Each row is a point. A path goes straight from each point to the next, and from the last back to the first. The post is the endless flat space through its rows: a point in 2 columns, a line in 3, a plane in 4, and so on, so that a path can go around it. Count how often the path circles the post. Going back the other way cancels.
(in the rows, 128 means zero)

Post (1 x 2):
[[133 107]]
Path (21 x 2):
[[114  96]
 [ 88 120]
 [129 124]
 [168 122]
 [147 100]
 [137  62]
 [110  86]
 [109 131]
 [128 141]
 [143 139]
 [112 146]
 [ 91 111]
 [102  74]
 [146  64]
 [158 103]
 [156 155]
 [114 141]
 [ 88 100]
 [126  69]
 [146  69]
 [139  85]]
Times around: 0

Post, 3 rows:
[[115  60 146 119]
 [128 142 124 136]
 [160 165 122 147]]
Path (23 x 4):
[[118 126 122  73]
 [195 140 160 127]
 [106 184 155 113]
 [141 132 144 151]
 [105 153  98 163]
 [125 107 120 146]
 [140 101  84 119]
 [159 152 109 102]
 [127  96 176  83]
 [147 162 153 184]
 [167  88 117 180]
 [151  87  84 119]
 [121 109 105  79]
 [103 191 142  95]
 [130 143 155 129]
 [124 119 166 161]
 [ 76 168  97 143]
 [117 138  85 132]
 [ 72  81 129  96]
 [107  96 152 118]
 [116  85 169 152]
 [155  72 127 159]
 [135 121  93 134]]
Times around: 4

Post, 7 rows:
[[156 106 132 168 155 189 129 176]
 [129 139 113 169 128 155 101 156]
 [122  85 157  91  91 110 165  77]
 [154 113 163  96 111 140 136 103]
 [106 136 117 151 170 121 100 142]
 [128 157 103 150 155 106 137 143]
 [120 128 100 104 131 122 132 126]]
Path (29 x 8):
[[140  66  97 115 114 153 117 149]
 [144 142 146 153 138 122 121 158]
 [151 135 171 118 139 165 120 136]
 [ 98  94 166 169  93 159 123  91]
 [129  71 160 138  62 147 164  83]
 [142 153  75 118 137 108 144 138]
 [160 122 135  75 105 141 125 129]
 [159 104 155  68 102 124 192 100]
 [ 98 128 141 122 191 138 121 144]
 [141 156 153 169 217 106 137 119]
 [163 119 111 154 149 182  73 137]
 [162 164 104 153 121 106 185  93]
 [ 64 125 103 157 146 153 106 128]
 [127 146 149 150 130 183  83 177]
 [118 105 154 107 139  99 152 139]
 [136  85 120 152 175 130 106 169]
 [158 121 136 194 100 147 157 132]
 [150  99 149 150 159 137 199 130]
 [115 157  91 197  97 138 136 158]
 [ 97 100 158  94 140 124 143 137]
 [148 130 151 131 172 112 106 164]
 [163 123  95 139 112 147 132 149]
 [144 146 158 112 147 103 105  62]
 [ 71  95 145  97  86 121 125  66]
 [ 85 123 150 108 103 129 138 110]
 [113  70 212 107 203 112 129 112]
 [121 110 151 103 112 175 130 119]
 [111 159  52 201 129 178 103 181]
 [149 107 119 117  98 140 145 112]]
Times around: 0

Post:
[[108 128 159 102  92 139 140  84 100 145 145]
 [150 121 130 112 111 165 116 155 129 121 137]
 [139 118 134 129 114 161 154 128 104 113 159]
 [148 146 131 148 132 103 169 117 159 139 107]
 [122 143 148 125 150 150 120 132 122 109 154]
 [ 86 163  32 102 149 167 144 116 150 158 117]
 [123 120 163 155 155 150 132 135 104 135 106]
 [132 145 129 178 116 139 111 101 163 136 134]
 [111 130 153 124 113 143 132 158 114 106 119]
 [160 114 112 145 129 123 126 123 143 105 111]]
Path, 24 rows:
[[ 82 161 109  90 130 189 110 195 141 149 134]
 [144 108  51 191 108 170  78 137 135 138  93]
 [175 112 112 115  97 211  82 165  91  97 149]
 [142 136 136 128 143 146  71 118 126  95 187]
 [ 89 104 149 126 141 132 113  90 104 129 139]
 [125  88  75 100  88 167  87 123 131 109  97]
 [138 135 125 115  60 167 124 173 140 101 139]
 [115 183  70 116 141 148 109 154 150 120 149]
 [132 157  85  76  99 157  67 144 119  74 164]
 [102 130 148 109  63 164 163 130 128 177  82]
 [117 133  94 108 122 163 137 160 162 101 142]
 [115 129 209 127 119 139 186 117  95 129 125]
 [137 122  84 159 161 157 155 119 109  93 125]
 [140 118  89 114  84 174 118  96  83 162 131]
 [163  77 180 170 143  82 176 161  95 108  91]
 [ 65 107 169  90 140 148 137 127  93 115  94]
 [155 147 122 110 150 194 108 163 137  75 158]
 [145 164  77  92  68 155  95 130 134 114 140]
 [186  88  58 124 110 142 122 115 120 102 147]
 [132 118  68  84  82 167 103 137 164 154 150]
 [134 152  54 132 113 183 121 160 136 123 171]
 [174 149 121 191 186 138 145 162 109  98 109]
 [151 102 124  88 117 137 139 116 119  83 114]
 [ 97  91 187 196 149 168 107  89 126 152 115]]
Times around: 1

Post (13 x 14):
[[114 128 131 108 112 156 161 117 118 120 115 141 140 119]
 [141 110 128 143 164 137 116  99 120 115 170 153 145 138]
 [ 91 141 167 109 136 155  94 138 117 142 105 100 123 143]
 [140 133 184 125 160 157 136 140 102  79 128 157 147 103]
 [151  82 139 126 166 123 193 118 135 126 123 146 109 160]
 [128 126 103  99 176 133 137 140 141 139 122  95 125 136]
 [166 128 131 167 195  93  68 164 105 175 127 158 136  94]
 [130 150  66 181  97 180 115 118 151  95 128  83 164 176]
 [135 114 143 108 115 106 144  98 127  76 146 172 134  98]
 [156 103 130 124 171 146 135 157 166 144  88 142 100 146]
 [100 106 118 159  72 172  73 151  80 112 123 123 116 186]
 [128 138 106 121 139 105 116  92 139 120 105 168 126 139]
 [ 76 126 128 116 130 119 157 134 101 148 151 159 116 149]]
Path, 28 rows:
[[144 113 161  97 145 177 150 120 167  64 115 189 150  90]
 [130 128 120 137 119 117  92 144 151 131 118 152 145 123]
 [144 101 125 158  85  81 107 115 119 114 151 165 122 131]
 [122 134 192 106 225 100 122 165 113 147 112 207 126 125]
 [126 135 130 102 129 144 117 109 133 138 150  51 146 131]
 [153 100  78 218 100 135  70 180 127 118 135 165  55 228]
 [162 122 169 168 175 151 118 132 173 122  69 186 108 143]
 [131 108 101 136 124 175  69 129 167  97 100  95 143 137]
 [ 68 164 144 103 136 102 160 141 133 158  53 119 124 187]
 [ 82  61 109 123  81 136 121 135  97 119  98 122 107 187]
 [142 128 125 181 142 134  81 105  91 137 123 123 170 113]
 [123  88 125  87 130 106 162  99 167 112 112 135 103 151]
 [103 141 122 123 136  93 134 161 112 180 181 150 152 116]
 [162 122 143 132 162 127 155 179 157 137 113 134 103 127]
 [128  88 108 135 124 144  66 104 110 104 136 101  85 193]
 [ 77 111 170 130 139 135 135 159 117 115 102 132  89 138]
 [123  96 123 142  99 142 140 128  88 126  85 154 142 149]
 [115 110 130 115 126 135  95 137 140 153 124 138 141 150]
 [ 86 109 174 139 128 134 157 118 109 147 117 142 145 136]
 [ 96  99 160  87 183 155 142  98  97 115 151 111 123 161]
 [134  97 128 148 138 155 136 186 132 125 123 129  95 118]
 [116 108 128 160 200  93 164 150 104 175 129 183 132 106]
 [158 118  96 148 202 145  69 175 161 159 122  72 145 147]
 [198  63 132 165 118 136 102 123 166  64 127 236  94 180]
 [153 121 143 129 169 117 151 175  77  89 131 208 128 136]
 [103 210 150 106 139 150  96 150 160 117 128 124 132 102]
 [108 142 117 166 103 134  53 140 121 144 122 147 100 132]
 [ 77 118 118 144 134 152  58 152 107 210 146  67 118 147]]
Times around: 3

Post (17 x 18):
[[141 102 154 141 106 129 170 128 103 146  79 136  96 134 162 131 150 139]
 [108 144 144 134 120 147 138 131 119  87 159 117  88 181 172 135 108 134]
 [136 130 120 144 129 171 129 115 141 130 127 115 132  78 150 133  75  93]
 [126 106 139 153 106 159 115 114 177  63 144 117 112 154 137 100 167  84]
 [131 139 100 139 113 121 177 154 120  96 136 126 123 132 139 134 174 146]
 [110 152 108 112  90 162  97 125 138 129 128 103  98 122 106  89 138 109]
 [116 126  62  82 110 154 124 143 190 120 139 113 121 121 105  98 124  97]
 [ 68 133 149  93 155 152 149 112 119 150 153 129  79 143 155 166 170 116]
 [111 184 160 121 143  55 112  85  80 115 149 126 108 153 145 102 139 145]
 [146 144 102 111 145 139 114 118 159 117 113 128 142 164 116 154 131  98]
 [111 145 165 128 140 151 112 150 141  75 134 140 137 158 158 170  91 146]
 [120 160  94 174 120  84 123 130 185 146 136 115 134 130 159 177 142 130]
 [129 164 143 122 145  88 114 123  97 133 162 158  98 174 138 103 170 199]
 [139 118  93  73 118 138 104 130 125 159 139 154 108 109 144 163 128 156]
 [147 132 139  91 149 136  97 168 104 165 105 148 156 140 153 142 118 136]
 [131 150 143 106 146  88 127 158  95 142 168 132  95 132 116 154 110 149]
 [ 75 140 101 163 112  98 157 120 128 155 162 145 163 116 126 124 138 113]]
Path (30 x 18):
[[147 147 100 119 125 170 126 119  98 100 120 108 122 183 160 137 162 172]
 [ 88  94 159 136 183 137 116 100 117 108 137 142 123 157 186 102 162  96]
 [162 145  71 103 160 134 128 160 130  91 155 124 167 136  90  77 122  67]
 [165 121 118 135 126 124 126 159 132 145 143 173 148 157 108  74 188 137]
 [104 220 148 122 132 129 136 139 134 146 130 102 102 191 178 123  87 162]
 [113 166 135 130 111 118 124 124 106 105 182 172 125 131  65  87 134 119]
 [149 164 124 116 138 122 126 148  96 112 171 133 113 129 146 122 117 152]
 [186 130 187  99 127  87  76  81 152  80 121  87  78 128 142 123 114  85]
 [ 99 139 178 134 122 216  79 171 138  99 132 124 140 109 114 144 161 136]
 [ 62 159  91 150 143 162 139 140 149 174 161 121 120 144  76 138 148 117]
 [ 94 109 132  95 150 119 112 121 141  92 138 133 104 141 117 109 121  55]
 [115 148 119 112 118 159 132 148 103  83 105 118  87 202 152 127 153 186]
 [105 111 102 146 139  85 108 153 127 187 178  97  71 165 133 154 152  74]
 [113 179  57 125 162 122 110 132 171 172 148 146 116 134 164 170 132 126]
 [133 154  99 110  65 188 134 167 148  67 161 152 107 176 126  81 107 146]
 [135 113 161  47 180  71 133 106 119 160 174 156 122 176  94 139 138 120]
 [121  65 207 132 121 133  85 110  87 135 186 134 104 164 126 113 135 112]
 [102 119 128 152 159 154 115 144 146 141  90 128 137  94 111 147 149 127]
 [ 81 137 146 100 136  57  94 168 133 126 151 129 104 146 153 154 122 135]
 [ 58 137 108  50 124 125 157  76  82  97 160  79  95 103 139 122 111  54]
 [ 79 142  95 176  89 144 146 136 145 157 149  89 161  81  94 128 152  92]
 [178 119 118 132 138  91 143 104 154 147 191 137  86 165 116  86 122 120]
 [ 91 181 182 151 184  48 109 106 196 137 181  86  57 198 127 124 162  50]
 [146 149 182 116 137 146 104 197 134  48 168 118 163 181 145 124 150  98]
 [127 158 150 123  89 169 112  90 117 113 136 124 100 155 149  89 102 131]
 [142 192 199  94 162  74 104 175 142 150  50 128 127 186 147 136 120 158]
 [115 159 149 103 129  79 113 130 151 141 132 117 105 120 129 148 134 160]
 [104 158 188 113 153 114 113 171 100  79 137 103 117 190 106 135 171 116]
 [126 123  64 120 134 116 157 156 151 199 127 118 146 111 139 151 129 117]
 [152 168 179 169 123  44  98 141  96 159 138 115 138 167 153 187  80 122]]
Times around: 2

Post, 17 rows:
[[136 142 137 104 107 141 132  95 105  94 144 108 114 139 157 154 124 117]
 [ 86 119 112 171 128 114 123 113 153  61 156 132 155 130 131  86 151 145]
 [ 88 135 157  99 168  87 109 170 161 116 136 118 120 124 116 101  47 146]
 [212 111 124 152 141 124 129 118 187  80 193 127 133 123  97 170 185 172]
 [140 101 129  95 125 136 119  88 116 113  92 130 126 147 103 117 110 114]
 [159 169 108 104 125 114 156 132  99 152 138  97 105 123 139 148 147 106]
 [147 137 117 120 127 140 120  83 118 142 109 126  87 158 117 159  91 120]
 [ 83 108 111 116 129 123 112 144 136 110 149 137 123 130 133 144 151 108]
 [118 172 161 114 168 133 136 120 134 118 115 136 126 137 146  95 143 143]
 [140 144 113 164  91 143  45 147 118 147 117 114 118  94 174 130 172  73]
 [110  77 133 200 137 111  93 123 165 125 145 146 148 151 166  83 172 113]
 [155 193 132 138 117 146 158 126  96 100 136  69 148 179 124 167 159 132]
 [ 75 134 133 129 146 180 115 187  97 108 126 131 111  81 140  98  89 119]
 [124 114 155 139  92 138  92 134 136 157 140 133 110 124 108 108 144  96]
 [112 121 121 140 145 135 117 158  97 175 158 140 129  88 143 164 156 180]
 [106 164 126 133 160 159  88  60 112 124 159  76 138 169 142 134 109 117]
 [102 141 136 111 147 157 163  99 113 125 125  75 106 126 132 161 151 139]]
Path:
[[132 185 107 104 152 138 180 158 108 124 221 101 128 122 172 170 157 124]
 [121 160 110 164 117  95 149 107 124 120 184  96 139 138 156 139 142 124]
 [137 118 139 111 132 100 159 101 208 134 147  87 117 194  93 147 130  99]
 [108 121 100 140 141 149  93 112 152  91 136  76 176 156 128  96 124 118]
 [157 138 168 109  87 182  97 149 101 141 159 148 132 117 101 160 139 118]
 [153 122 118 158 162 105  97 136 155 104 120 127 111 129 171 162 103 119]
 [123  53 131 168 137 153 109 153 173 113 122 137 142 119 120  97 135 109]
 [143 164  91  52 127 111 108 104 155 168 112  92 109 159  70 180  88 133]
 [114 101 117 156 100 137  52 106  80  49 113 118 189 188 136 134  79 191]
 [195 148 127 125 113 135 106  93 103  64 143 149 111 176 102 182 133 150]
 [145 154  98 186 143 149 114 157 113 147 128 109 113 139 152 161 163 175]
 [140 166  63 114 153 111 133 125 136 142 165  41 137 118  63 158  43 146]
 [140 119 163 108 137 140 159 163 148 125  62 127 136 163  91  95 136 108]
 [177 124 108 157  99 154 152 116  88 156 161  70 104 131 154 152 120 130]
 [ 98 181 135 147 117 198 107 154  96  83 169 135  43  99 181 117 147  94]
 [166 108 155 142 127  45 126 109 180 148 138 138 113 120 129 118 185 115]
 [111 180 163 141 150 136  92 167 113 186 165 107 152  82 174  99 172 114]
 [165 158 143 183 119 127 125  62 101  81 131  92 133 141 161 120 141 150]
 [162 138 120 150 147 126 133 106 131 100  89 125 119 192 130 126 181 135]
 [154 161 143  94  68 185 108  91 160 140 101 144  53 101  76 174 157 146]
 [184 117 139 178 156 139  74 115 161 166 178 147 113  96 211 156 165 147]
 [144 185 128 128 163 128 145 154 118 128 127  93 171 132 104 136 214 121]
 [ 91 102 110 152 136  86  88 106 132 117  98 117 158 108 111  86  45 120]
 [121 115 133 172  99 117 123 142 168 133 132 104 163 119 126 141 140 156]]
Times around: 0
